Rows are points. The ring and each string are closed loops that go straight from each point to the next, and from the last back to the first. Before rounding, they use only three directions, however many columns there are. Count how often each string passes through the ring. Passing back the other way cancels.

Ring:
[[ 82 -47 -29]
 [ 59  11  17]
 [  1  30  22]
 [-17  43 -14]
 [  7  26 -60]
 [ 55 -43 -55]]
String (31 x 3):
[[ 21  20 -12]
 [  4  69 -11]
 [  9  64 -20]
 [ 11  17 -15]
 [-17 -10  -3]
 [-35  46 -37]
 [-14  68 -69]
 [-11 -24 -27]
 [  8 -26 -24]
 [ 20 -19 -26]
 [ 16 -38 -34]
 [ 31 -38 -69]
 [ 37 -56 -76]
 [ 26 -62 -39]
 [ 28 -33 -24]
 [ 43   2 -42]
 [ 30 -24 -32]
 [ 19 -46 -49]
 [ 28   4 -95]
 [  7 -11 -57]
 [  2 -21 -27]
 [ -6  -2 -33]
 [-28  50 -49]
 [-18   8 -15]
 [  6   1 -10]
 [ -7 -20   6]
 [-26  14  15]
 [-33  69  19]
 [-34  50  31]
 [-18   8  24]
 [  1 -10   9]]
Times through: 0

Ring, 10 rows:
[[  9  10 -14  28  51   7 -26  11  27]
 [-10   4 -12  25  27   1  -9   4  26]
 [-27  -7  -8  10  -5  -8  10  -4  19]
 [-31 -18  -4  -8 -27 -15  21  -8   9]
 [-22 -24  -4 -22 -29 -16  20  -6   0]
 [ -1 -22  -6 -25  -6 -14   2   3  -3]
 [ 17 -15 -11 -17  24  -8 -19  12   1]
 [ 31  -3 -15  -1  55   0 -37  19   9]
 [ 33   4 -16  11  66   5 -42  20  15]
 [ 24  10 -16  24  64   9 -36  16  24]]
String (30 x 9):
[[ -4  11 -11  34  34   8 -11   3  31]
 [-15  11 -15  42  39   3 -14   5  37]
 [-17   1  -6  18   4   1   8  -4  22]
 [ -9  -7  -4   1  -5  -1  11  -4  12]
 [-10  -6 -10   8  15  -6  -5   3  17]
 [-24  -6 -14  17  17 -12  -7   4  23]
 [-40 -13 -10   9 -12 -17  13  -5  20]
 [-45 -20  -2  -7 -44 -17  34 -14  10]
 [-32 -22   4 -21 -55 -11  43 -17   0]
 [-10 -13  -5  -9  -8  -7   9  -2   7]
 [-10 -13 -10  -4   6 -11  -2   3  10]
 [-28 -27 -10 -20 -18 -26   8   0   3]
 [-23 -33  -3 -36 -39 -24  22  -6  -8]
 [-12 -30  -1 -38 -36 -17  21  -6 -10]
 [ -1 -18   0 -24 -20  -5  16  -5  -3]
 [  3 -13  -8 -10  10  -7  -5   5   5]
 [  5  -9 -13  -1  28  -8 -18  10  11]
 [  6 -11  -5 -11   3  -2   1   1   4]
 [ 23 -13  -5 -22  13  -1  -8   7  -4]
 [ 41  -7 -15 -12  57  -1 -42  22   2]
 [ 46   0 -24   6  93  -2 -66  33  13]
 [ 27   1 -20  12  72  -2 -49  24  17]
 [ 16  -2 -13   5  40   0 -24  12  13]
 [ 17  -3  -5  -4  17   6  -6   4   7]
 [ 35   9 -13  15  62  12 -35  17  17]
 [ 40  18 -20  34  95  13 -57  25  28]
 [ 26  15 -22  36  87   7 -53  23  31]
 [  8   2 -16  17  48  -1 -28  13  21]
 [  4  -1 -11  10  28   0 -14   7  16]
 [  4   5  -8  17  24   7  -6   2  20]]
Times through: 0
String, 25 rows:
[[-45 -23  -7  -7 -30 -23  22  -8  11]
 [-15 -10 -11   4   8 -11  -2   2  15]
 [ -9  -9  -8   1   7  -6  -1   2  13]
 [-24 -13   0  -7 -31  -5  28 -12   8]
 [-43 -14  -2   2 -38 -11  34 -15  15]
 [-48 -14  -5   6 -31 -16  28 -12  18]
 [-44 -14 -12  10 -10 -20  10  -4  21]
 [-23 -12 -12   4   5 -15  -2   2  16]
 [ -8 -11  -8  -3   3  -8   1   1  10]
 [-23 -25   2 -28 -48 -13  35 -13  -4]
 [-11 -21   2 -27 -37  -7  28 -10  -5]
 [-11 -31  -3 -39 -30 -20  16  -3 -10]
 [  3 -20 -15 -16  25 -19 -23  14   3]
 [  7 -11 -13  -5  28  -9 -20  11   9]
 [ 11 -14  -4 -19   1  -3   1   2  -1]
 [ 31 -16 -10 -26  29  -6 -24  15  -6]
 [ 34 -12 -19 -12  61  -9 -48  25   3]
 [ 32 -11 -21  -9  65 -11 -51  27   5]
 [ 28 -17 -11 -25  31  -8 -26  16  -5]
 [ 14 -18  -4 -27   1  -6  -2   4  -6]
 [ 10 -25  -8 -32   4 -15  -9   8  -8]
 [ -2 -19 -14 -14  18 -18 -16  11   4]
 [ -5 -14  -8 -10   2 -10   0   2   6]
 [-18 -24   1 -27 -40 -12  29 -10  -4]
 [-38 -28   0 -25 -53 -20  37 -14  -1]]
Times through: 4

Ring (7 x 14):
[[-10  -3  34  19  -5  29  40  -1 -43 -25 -10  -3  -8 -30]
 [  3 -12  21  -2  -3 -12  21  -8 -35  -3 -26  -1 -14  -6]
 [ 23  -1  -5 -16  -4 -44  -2  10   9  14 -17 -13  -5  17]
 [ 38  10 -29 -18   0 -48 -31  29  47  22   0 -22  14  30]
 [ 40  -3 -37 -13  13 -22 -58  21  36  22   1 -10  30  33]
 [ 24 -10 -20   2  16  16 -44   9   4   5  -1   0  29  13]
 [ -2  -1  18  21   3  41  14   7 -26 -23   1  -4   9 -23]]
String:
[[  6 -10   8  11   7  25  -4   1 -25 -10  -7   1  11  -8]
 [ -5  -8  22  21   5  44  15  -2 -41 -23  -6   2   6 -24]
 [-26  10  51  41  -9  70  67   8 -52 -51   7  -8  -6 -58]
 [-21  15  47  34 -14  51  70  13 -40 -46   6 -15 -10 -52]
 [  1   6  19  13  -6  14  27  11 -16 -18  -2 -12  -2 -19]
 [  5  -1  14   7  -2   7  16   6 -18 -10  -8  -7  -1 -11]
 [ -6   3  31  14  -9  13  44   5 -31 -22  -9 -10 -12 -26]
 [-16 -16  48  10  -8  11  54 -20 -71 -20 -33   6 -27 -29]
 [ -3 -31  30  -4   2  -7  19 -29 -67   0 -44  15 -20  -5]
 [ 12 -17   7  -6   4 -12  -4  -7 -26   5 -24   3  -2   6]
 [ 13  -4   5  -3  -1 -13   4   6  -9   1 -14  -7  -1   2]
 [ 12   6  10  -4 -10 -26  21  13   0  -1 -11 -17  -9  -1]
 [ 18   3   4 -15 -10 -49  15  11   5  11 -19 -17 -13  10]
 [ 28  -2  -8 -26  -6 -68  -4   9  15  24 -24 -15 -10  26]
 [ 29  -7 -15 -20   1 -49 -21   8  13  23 -19  -9   1  27]
 [ 22  -6  -8  -8   4 -19 -17   8   3  10 -12  -7   8  14]
 [ 29  15 -16 -11  -6 -40  -9  30  38  12   1 -25   7  17]
 [ 44  29 -35 -20 -10 -66 -21  48  78  22  12 -39  13  32]
 [ 48  20 -42 -22  -2 -60 -39  42  74  27   9 -32  20  38]
 [ 41  18 -34 -14  -1 -42 -33  39  62  18  11 -28  21  28]
 [ 22   1 -10  -3   3 -12 -15  15  11   5  -4 -11  12  10]
 [ 31  -8 -24 -10  11 -18 -43  11  16  17  -7  -5  20  25]
 [ 45 -15 -47 -17  22 -21 -83  12  32  31  -5  -1  38  44]
 [ 47 -17 -52 -14  27 -10 -94  13  33  30  -1   2  46  45]
 [ 40 -16 -45  -7  27   6 -85  12  24  22   1   3  45  36]
 [ 36 -30 -42  -5  34  21 -95  -2   2  22  -7  16  48  35]
 [ 21 -18 -14  -1  16   8 -40   0 -10   8 -11   5  22  14]
 [ 17  -8  -5   0   7   1 -17   6  -6   2  -8  -3  12   6]
 [  9   5   3  15   3  26   0  17  -3 -14   7 -10  16 -11]
 [ 11   1   3   7   2  10  -1  12  -5  -7  -2  -9  10  -4]]
Times through: 1

Ring (6 x 14):
[[ 10  -4 -29  13   4  -7  40  -6  13   6   8 -10 -32 -26]
 [ 20  36 -36  40  44 -13  52 -22 -47 -10  16  25 -56  10]
 [ 13  35 -21  42  26 -12  21 -14 -56 -22  -6  21 -30  15]
 [ -1  10  -1  -2  -2 -22   0  26 -16 -12 -56   3   1   3]
 [-13 -31   6 -48 -35 -24  -1  56  57  11 -78 -30  19 -33]
 [ -7 -36  -6 -22 -40 -10   6  29  59  11 -37 -39  11 -47]]
String:
[[ 16  15 -26  76  -6  12   7 -47 -42 -27  40  -6 -16 -12]
 [ 27  56 -43  57  66 -13  62 -35 -77 -16  29  42 -72  26]
 [ 21  54 -37  14  77 -32  73   0 -58  -2 -12  48 -75  31]
 [  9  20 -21  -3  30 -25  42  16 -15   1 -30  15 -37   4]
 [  5   4 -14  27 -10  -5   6  -5 -12 -13 -10  -8  -6 -13]
 [ 17  32 -23  78   9   5   5 -42 -68 -35  26  11 -19   8]
 [ 25  61 -37  51  68 -19  56 -26 -84 -19  12  48 -67  34]
 [ 21  52 -38  14  76 -31  75  -1 -55  -1  -9  47 -77  29]
 [  9  12 -21  17  12 -13  28   0 -15  -6 -12   4 -26  -6]
 [ 13   9 -24  61  -8   8   9 -35 -29 -21  29  -8 -15 -16]
 [ 23  24 -45  45  38  -5  63 -35 -28  -2  43  12 -63  -8]
 [ 19  16 -46 -13  57 -26  95   6  11  26   6  17 -81 -11]
 [  6   1 -24 -20  20 -24  51  23  20  15 -28   1 -38 -16]
 [  3  -5 -20 -32  15 -27  49  33  31  19 -40  -3 -33 -19]
 [ -6 -40 -13 -47 -26 -19  32  41  79  27 -42 -36  -7 -51]
 [-10 -53  -1 -10 -69   2 -15  20  73   6 -25 -59  32 -64]
 [ -5 -32  -4   8 -51   1 -13   9  37  -5 -20 -41  22 -44]
 [ -2 -18  -8  -7 -24 -11   8  20  30   2 -32 -24   3 -31]
 [ -4 -21 -10 -44  -9 -26  32  45  52  20 -55 -18 -12 -31]
 [-10 -54  -5 -34 -55  -7   6  34  87  20 -36 -54  17 -64]
 [ -4 -49  -9  13 -67  11 -11  -2  61   2   3 -59  24 -65]
 [  2 -19 -11  38 -42   9 -11 -16  11 -14   7 -33  13 -37]
 [  6   3 -22  -6  13 -19  40  14  10   7 -22  -1 -31 -15]
 [ 10  14 -28 -11  34 -26  58  17   1  11 -22  12 -49  -5]
 [ 11  13 -25  18  17 -13  36  -3 -12  -3  -4   4 -33  -8]]
Times through: 1

Ring, 9 rows:
[[-14 -29  20  21   3 -27 -26   6  23 -12  -1  20 -18  10]
 [ -3 -44  27  19  13 -34   1   8 -12   2   1 -30  -3  16]
 [  5 -53  28  16  13 -36  14   9 -31   8   1 -53   3  19]
 [ 16 -63  28  13   3 -39  18  10 -45   9  -1 -62   4  23]
 [ 18 -61  22  10  -6 -35  10   8 -37   3  -3 -44  -2  21]
 [ 11 -47  11   8 -12 -25  -5   5 -15  -6  -3  -9 -11  14]
 [ -2 -27   1   7 -13 -14 -22   1  14 -15  -1  29 -20   5]
 [-13 -16   1  11 -11 -12 -36   0  36 -21  -1  53 -26   1]
 [-17 -20  11  18  -5 -20 -38   3  39 -20  -2  48 -25   5]]
String, 29 rows:
[[ 12 -82  57  33  -2 -67 -11  19 -25   1 -10 -48  -7  38]
 [  2 -55  33  22  -3 -43 -15  11  -5  -5  -5 -15 -12  22]
 [ -7 -23   5   8  11 -13   3   1  -3  -1   6  -9  -5   3]
 [-20   3 -12   1  29   7  16  -5   3   3  15  -6   1 -11]
 [-24 -10   9  17  12 -14 -24   1  34 -13   4  32 -17   0]
 [-15 -45  39  37 -24 -49 -78  12  62 -34 -15  75 -43  22]
 [-10 -37  23  24 -15 -33 -48   7  36 -23  -8  47 -30  14]
 [-10 -22   6  11   0 -15 -17   1  16 -11   2  20 -16   4]
 [-19   2 -13   3   8   5 -12  -5  27 -12   8  35 -15  -9]
 [-18   5 -17  -1  14  10   2  -7  15  -6  12  19  -8 -12]
 [ -3 -36  15  15  -9 -26 -24   5  13 -13  -3  19 -19  12]
 [ -6 -35  16  20 -25 -29 -53   5  40 -27  -9  60 -34  12]
 [-10 -35  18  24 -38 -32 -78   6  63 -39 -15  95 -47  14]
 [-22  -2  -6  11 -12  -4 -48  -3  57 -28   0  82 -33  -5]
 [-22   9 -18   1  13  11  -7  -7  27 -10  11  34 -12 -14]
 [ -8 -26   9  13   0 -18 -17   2  14 -11   1  17 -16   6]
 [ -4 -47  30  26 -17 -41 -45  10  27 -20 -10  34 -28  20]
 [-11 -58  50  42 -27 -61 -80  16  56 -33 -19  65 -43  30]
 [-15 -42  36  32  -4 -44 -46  11  36 -19  -8  32 -26  19]
 [ -3 -63  49  35  -8 -58 -40  16  15 -14 -12   5 -22  30]
 [  0 -49  28  21   0 -38 -14   9  -3  -6  -3 -11 -12  19]
 [-11 -11  -5   2  24  -1  20  -2 -11   5  12 -22   3  -4]
 [ -8 -18   1   3  33  -6  35   0 -28  14  14 -51  12  -1]
 [ 15 -80  50  25  12 -59  19  17 -51  14  -4 -85   8  34]
 [ 18 -84  52  27  -1 -63   3  18 -41   6  -8 -65  -1  37]
 [  8 -57  30  18   1 -40   1  10 -23   1  -3 -36  -4  22]
 [ -4 -26   5   6  15 -13  14   1 -15   4   7 -25   0   4]
 [ -8 -13  -5  -1  33   0  39  -3 -29  14  16 -50  13  -4]
 [  8 -63  38  20  18 -45  22  13 -43  13   1 -75   9  25]]
Times through: 2

Ring:
[[ 36  30  -5  20  57  -9  38  19  34  26  45  21  -6 -28]
 [ 39  14 -12  12  57   1  28  27  29  23  28  19 -11 -33]
 [ 26 -10 -17  -5  36  10   8  23  13   5  -6   9 -11 -26]
 [ -8 -16 -14 -14  -1   0  -1 -12   0 -32 -30  -9  -6  -2]
 [-36 -11  -7 -15 -29 -14  -1 -42  -6 -58 -36 -22   1  18]
 [-46 -12   2 -21 -44 -15  -9 -45 -13 -60 -41 -24   8  29]
 [-34 -18   7 -27 -38  -3 -18 -24 -16 -41 -42 -16  11  24]
 [ -9 -16  10 -25 -15   7 -17   6 -10 -10 -26  -2  11  10]
 [ 11   2   8  -9  13   3   1  18   6  11   3  10   7  -4]
 [ 27  26   3  13  42  -8  29  17  27  23  38  18   0 -18]]
String (30 x 14):
[[-73   9   4  -9 -63 -42   9 -91  -8 -93 -32 -38  10  47]
 [-31  13  -1   1 -17 -27  18 -47   7 -48  -7 -16   2  17]
 [-25   7  -4  -2 -12 -21  14 -38   6 -43 -10 -14   1  12]
 [-37  15  -7   4 -19 -33  23 -60   9 -61  -8 -21  -1  18]
 [-22  13  -6   4  -6 -25  21 -41  11 -43  -3 -13  -2   9]
 [  2 -17  -7 -17   5   8  -6   7  -1 -12 -24  -1  -2  -6]
 [  8 -35 -11 -28   5  21 -21  22  -9  -9 -42   0  -4 -10]
 [  2 -49 -19 -35  -2  26 -28  17 -15 -22 -62  -6  -8 -10]
 [-29  -3 -17  -4 -14 -20  13 -48   5 -61 -26 -21  -7   9]
 [-33  10 -10   2 -16 -29  21 -55   9 -60 -12 -21  -4  14]
 [-14   2  -5  -5  -4 -13  10 -23   6 -31 -11  -9   0   5]
 [  0 -23  -5 -22  -1  11 -13   9  -6 -13 -32  -2   0  -3]
 [-24 -39  -5 -37 -31  12 -29  -8 -21 -40 -62 -16   3  13]
 [-25 -39  -1 -38 -34  13 -32  -6 -23 -37 -62 -15   6  15]
 [-10 -35  -1 -35 -18  17 -29  10 -18 -19 -50  -6   5   6]
 [-21 -45   5 -45 -36  21 -42   8 -29 -25 -65 -11  11  16]
 [-29 -33  13 -40 -43  11 -36  -4 -27 -28 -54 -12  16  25]
 [-31   7  15 -11 -28 -17   1 -30  -4 -32 -10 -11  15  25]
 [-11   9   6  -4  -4 -13   9 -15   6 -17   1  -3   7   8]
 [  8 -15  -1 -17   8  11  -8  17  -1   0 -18   4   2  -6]
 [ 17 -24   4 -26  10  23 -21  39  -7  17 -23  11   6  -9]
 [ 20 -11  12 -20  14  18 -13  40  -2  26  -6  15  10  -7]
 [  4  21  16   1  11 -10  14   4  12  10  22   9  11   3]
 [ -8  28  11   9   5 -23  24 -20  16 -12  24   1   8   8]
 [ -2   4   4  -6   4  -6   7  -3   6  -9  -1   1   4   2]
 [ 11 -29   2 -29   3  23 -24  32 -10   7 -32   6   5  -6]
 [  1 -50  10 -50 -20  36 -50  41 -29   5 -59   3  13   5]
 [-32 -30  14 -39 -45   8 -34  -8 -26 -31 -53 -14  16  27]
 [-51 -27  12 -37 -61  -3 -30 -34 -28 -56 -59 -25  17  38]
 [-73 -20  10 -33 -77 -19 -23 -66 -28 -84 -62 -37  16  50]]
Times through: 4
String (25 x 14):
[[ 30  -6  -1  -9  34  15   1  39  10  26   3  17  -1 -21]
 [  6  21   0   9  21 -15  25  -7  20  -4  22   5   0  -6]
 [  8  36   1  20  29 -24  38 -13  29  -2  39   7   0  -7]
 [ 18   2  -3  -3  26   3   9  18  12   9   6  10  -1 -14]
 [ 45   5  -5   2  55  12  14  46  21  38  22  25  -5 -32]
 [ 14   3  -5  -2  23  -1  12   9  13   1   5   7  -2 -12]
 [ 15  31  -7  21  38 -21  40  -9  32  -2  36   8  -7 -16]
 [ 24  23 -14  18  47 -13  37   2  31   3  30  11 -11 -25]
 [  9   6 -11   3  23  -7  19  -3  17 -11   4   2  -7 -13]
 [ 15 -27 -11 -22  15  19 -13  26  -2  -1 -30   4  -5 -15]
 [  1 -35 -18 -25   2  16 -16   8  -7 -24 -47  -6  -8 -10]
 [-25 -23 -16 -19 -19  -4  -6 -29  -7 -53 -46 -19  -6   7]
 [ -7 -31 -10 -27  -8  12 -18   3 -10 -25 -44  -7  -2  -1]
 [-28 -33 -12 -29 -28   3 -18 -23 -15 -52 -58 -20  -2  11]
 [-61   9 -12   0 -43 -42  21 -90   2 -95 -28 -37  -2  31]
 [-30  16  -7   5 -12 -31  24 -53  12 -54  -4 -18  -2  13]
 [ -6  -6  -7  -9   2  -4   5 -10   4 -24 -16  -5  -2  -1]
 [ 14 -37 -16 -27  12  24 -20  27  -7  -6 -42   2  -7 -16]
 [ 39 -45 -26 -26  38  37 -18  53  -1  14 -39  12 -16 -37]
 [ 33 -29 -14 -20  33  28 -12  46   2  18 -23  14  -8 -28]
 [  7   9  -6   2  20  -8  17  -2  15  -7   7   3  -3  -9]
 [ 27  52  -8  38  60 -31  62  -9  48  10  65  15 -10 -25]
 [ 44  71  -5  52  82 -35  77   1  61  31  95  26 -10 -34]
 [ 22  63   1  42  54 -38  66 -15  49  11  76  16  -4 -17]
 [ 10  14  -1   4  22  -9  19   1  17   0  15   6  -1  -9]]
Times through: 1

Ring:
[[-43   6 -12 -24  27  -6  14 -18 -22  14  -5 -14 -21  25]
 [-46   2 -15 -30  21  12  21 -10 -27  12   1   4 -46  32]
 [-35   3 -11 -27  23  19  18  -4 -24  12   4  16 -48  31]
 [  0   6   2 -11  29  18   2   5 -11   8   5  29 -23  17]
 [ 27   8  13   5  31  10 -11   8  -1   3   3  28   6   4]
 [ 50   9  22  22  32  -5 -25   9   7  -3  -1  19  41 -10]
 [ 56  10  25  30  34 -18 -31   4  11  -5  -5   5  62 -18]
 [ 35  12  19  22  39 -30 -26  -8   9   1 -11 -13  62 -14]
 [ 10  13  11   9  40 -30 -17 -15   3   8 -12 -21  45  -4]
 [-27  10  -4 -13  34 -19   2 -20 -11  13  -9 -21   6  14]]
String, 26 rows:
[[ -1  10   4  -8  35   3  -3  -3  -5  11  -1  13  -4  12]
 [  6  13   7  -9  42  13  -5   2   0  16   2  29 -13  13]
 [ 32  10  15   5  37  14 -13  11   4   6   4  37   3   4]
 [ 55   1  20  25  17   6 -20  18  -3 -14   5  27  30  -8]
 [ 41   4  17  20  23  -2 -18   9  -2  -8   0  15  32  -6]
 [ 14  14  11   1  43  -7 -13  -5   5  12  -4   9  18   3]
 [ 54  16  27  25  47 -16 -33   2  19   5  -6  12  57 -16]
 [ 87   7  36  50  28 -26 -44  11  16 -18  -6   3  94 -33]
 [ 78   8  33  48  29 -32 -42   6  15 -16  -8  -6  95 -32]
 [ 45  18  25  25  49 -33 -34  -8  19   6 -12  -9  73 -19]
 [ 13  14  12   6  42 -18 -16 -10   5  10  -8  -5  32  -1]
 [  8  16  10   3  46 -21 -15 -13   6  14 -10  -9  32   0]
 [  8  20  13   9  53 -43 -23 -24  13  16 -18 -32  61  -8]
 [  0  10   7   7  35 -34 -13 -19  -3   6 -13 -30  44  -2]
 [-16   9   0  -2  32 -31  -5 -22  -9   7 -13 -34  30   5]
 [-37   8  -8 -14  31 -27   5 -26 -16  12 -12 -36  10  15]
 [-21   2  -5  -8  20 -12   5 -12 -20   3  -5 -17   2  14]
 [-17   8  -2 -11  31  -6   2 -11 -11  11  -4  -4  -3  15]
 [-39  10  -9 -25  36  -3  11 -17 -15  19  -5  -6 -23  25]
 [-78   1 -27 -45  18  10  35 -19 -39  17   0  -9 -66  44]
 [-57  -4 -21 -34  10  15  29  -9 -39   7   3   0 -57  38]
 [-13  -2  -4  -9  13   6   8  -1 -24  -2   2   4 -15  17]
 [-21   8  -4 -18  32   6   7  -7 -13  14  -1   9 -22  21]
 [-36  10  -9 -31  37  17  15  -8 -15  22   2  19 -46  31]
 [-10   9   1 -12  34   4   1  -5  -9  12  -1  11 -12  16]
 [  1   4   3  -5  25   6   0   0 -12   4   1  13  -7  12]]
Times through: 3

Ring (7 x 14):
[[ 22 -35   3  12  22  -4 -19   7  23  24  -8 -42  10  26]
 [  7  -5  -6  10 -13 -21   3 -22  -2  35  -3 -14   8  16]
 [ 18   4  -3   3 -14 -15  -2 -23   6  31   1  -7   2  -6]
 [ 26   6   7 -16   3  -4 -13  -1  21  19  15  -9   1 -23]
 [-25  34   3 -38 -19 -30  19   2 -22  21  41   9  17  -2]
 [-40  32   1 -37 -20 -37  26   6 -33  22  43   7  23  15]
 [ -4 -14   5 -11  14 -14  -5  17   4  19  15 -29  17  27]]
String (31 x 14):
[[ 30 -43  -1  27  20  -3 -22  -4  26  29 -22 -47   7  31]
 [ 46 -47   3  25  28   7 -32   0  40  25 -23 -49   2  17]
 [ 54 -43  10  13  36  15 -39  10  51  18 -15 -48  -1   1]
 [  3   1   0  -6  -5 -18   1  -7   0  27  10 -13  10   9]
 [-26  27 -10  -8 -39 -41  29 -28 -35  37  18  10  16  16]
 [-37  44 -20  -2 -65 -54  45 -53 -54  48  16  27  15  16]
 [ 24   2  -6  14 -19 -16  -2 -34   7  36  -8  -7   0  -6]
 [ 74 -42  10  18  34  22 -47   0  64  19 -22 -44 -10 -19]
 [ 48  -9   3   9   2   2 -22 -19  33  27  -9 -17  -7 -23]
 [ 19  22  -3  -5 -26 -17   4 -32   2  32   8   8  -1 -25]
 [-19  40  -7 -20 -41 -36  27 -29 -29  33  27  20  11  -7]
 [-15  25  -3 -18 -25 -30  18 -15 -20  29  24   6  13   3]
 [ 30  -8   8  -8  12   0 -18   3  26  19   7 -20   2 -12]
 [ -7  23   0 -21 -18 -24  11 -10 -11  25  25   4  11  -5]
 [-27  47  -2 -36 -36 -36  28 -14 -31  26  41  23  14 -10]
 [ -2  31   8 -39 -10 -16   5   4  -2  16  39   9   8 -25]
 [  2  20  10 -36   0 -12  -1  11   5  14  35  -1   9 -19]
 [ 32 -17  13 -14  27   6 -26  19  35  12  11 -30   4 -10]
 [  0   6   5 -19   0 -15   0   5   2  20  21 -11  12   2]
 [ 21 -13  11 -15  22   0 -19  18  25  14  14 -27   8  -2]
 [-20  15   7 -35  -1 -22   9  17 -11  16  37  -7  19   9]
 [-95  67  -7 -58 -52 -68  64   1 -83  27  70  33  39  34]
 [-73  41  -2 -48 -29 -52  44  12 -59  23  57  12  35  37]
 [ 12 -24  11 -14  30  -2 -19  29  22  12  14 -38  14  18]
 [ 26 -31  11  -5  33   4 -26  23  32  14   4 -42   9  12]
 [  3  -3   2  -9   1 -15  -2   2   3  23  13 -17  12  10]
 [-28   8  -3 -14 -13 -33  18  -1 -25  28  22 -10  22  32]
 [  1 -27   3   2  18 -13  -8  13   7  23   3 -39  17  37]
 [ 63 -86  14  29  71  27 -59  35  71  13 -31 -84   4  32]
 [ 22 -46   2  19  27  -3 -22   9  25  25 -15 -51  11  37]
 [-10 -10  -6   8  -9 -27   9 -11 -13  34   1 -21  17  37]]
Times through: 2
String, 27 rows:
[[-80  74  -8 -55 -60 -64  61 -13 -77  30  66  41  31  14]
 [-73  61  -2 -58 -41 -54  50   5 -63  22  67  28  32  16]
 [-23  13   8 -37   3 -22   8  23 -11  14  39 -10  21  13]
 [ 28 -23  10  -6  26   3 -24  16  31  15   5 -34   6   3]
 [-21  14  -1 -19 -14 -29  15  -1 -19  25  25  -5  18  17]
 [-37  21  -4 -22 -22 -38  26  -3 -34  28  31   0  23  26]
 [-51  22  -6 -22 -26 -46  34  -2 -45  30  33   0  29  40]
 [-29  -1  -3 -10  -6 -32  15   5 -23  27  18 -18  24  42]
 [-29   4  -5  -7 -14 -35  19  -4 -27  31  16 -13  23  39]
 [ 34 -56   6  20  40   6 -32  17  38  21 -18 -60   9  35]
 [ 78 -86  14  35  69  32 -65  26  80  15 -38 -83  -3  20]
 [ 34 -33   5  11  24   2 -25   5  32  22  -9 -40   5  12]
 [-11   8  -5  -4 -18 -28  13 -15 -16  32  11  -7  14  18]
 [-38  29 -16  -1 -49 -50  39 -38 -48  44  14  12  19  29]
 [-10  11 -14  12 -36 -35  21 -39 -24  43  -1   0  11  21]
 [ 47 -29   1  22  11   2 -25 -16  34  29 -20 -32  -3  -1]
 [ 51 -34   9   9  29  12 -35   5  46  19 -11 -40  -2  -6]
 [-18  24  -6 -12 -29 -33  21 -20 -24  32  20   6  14   8]
 [-25  47 -13 -13 -56 -45  36 -44 -41  41  23  28  11  -3]
 [ 27  13  -1  -3 -16 -11  -4 -26  12  29   5   1  -3 -25]
 [ 48   2   6  -5   1   4 -21 -15  34  22   3  -8  -8 -38]
 [-19  46  -5 -26 -41 -35  27 -26 -28  31  32  24  10 -14]
 [ 36  10  10 -21   4   2 -17  -2  29  16  18  -5  -4 -39]
 [ 68 -22  20 -15  40  26 -47  21  66   5   6 -32  -9 -42]
 [ 49 -21  16 -13  34  16 -37  20  50   9   8 -32  -2 -24]
 [ 29 -14  11 -12  21   3 -22  13  30  15  10 -26   4  -8]
 [-37  39  -3 -32 -33 -40  30 -10 -37  27  39  15  20   7]]
Times through: 4
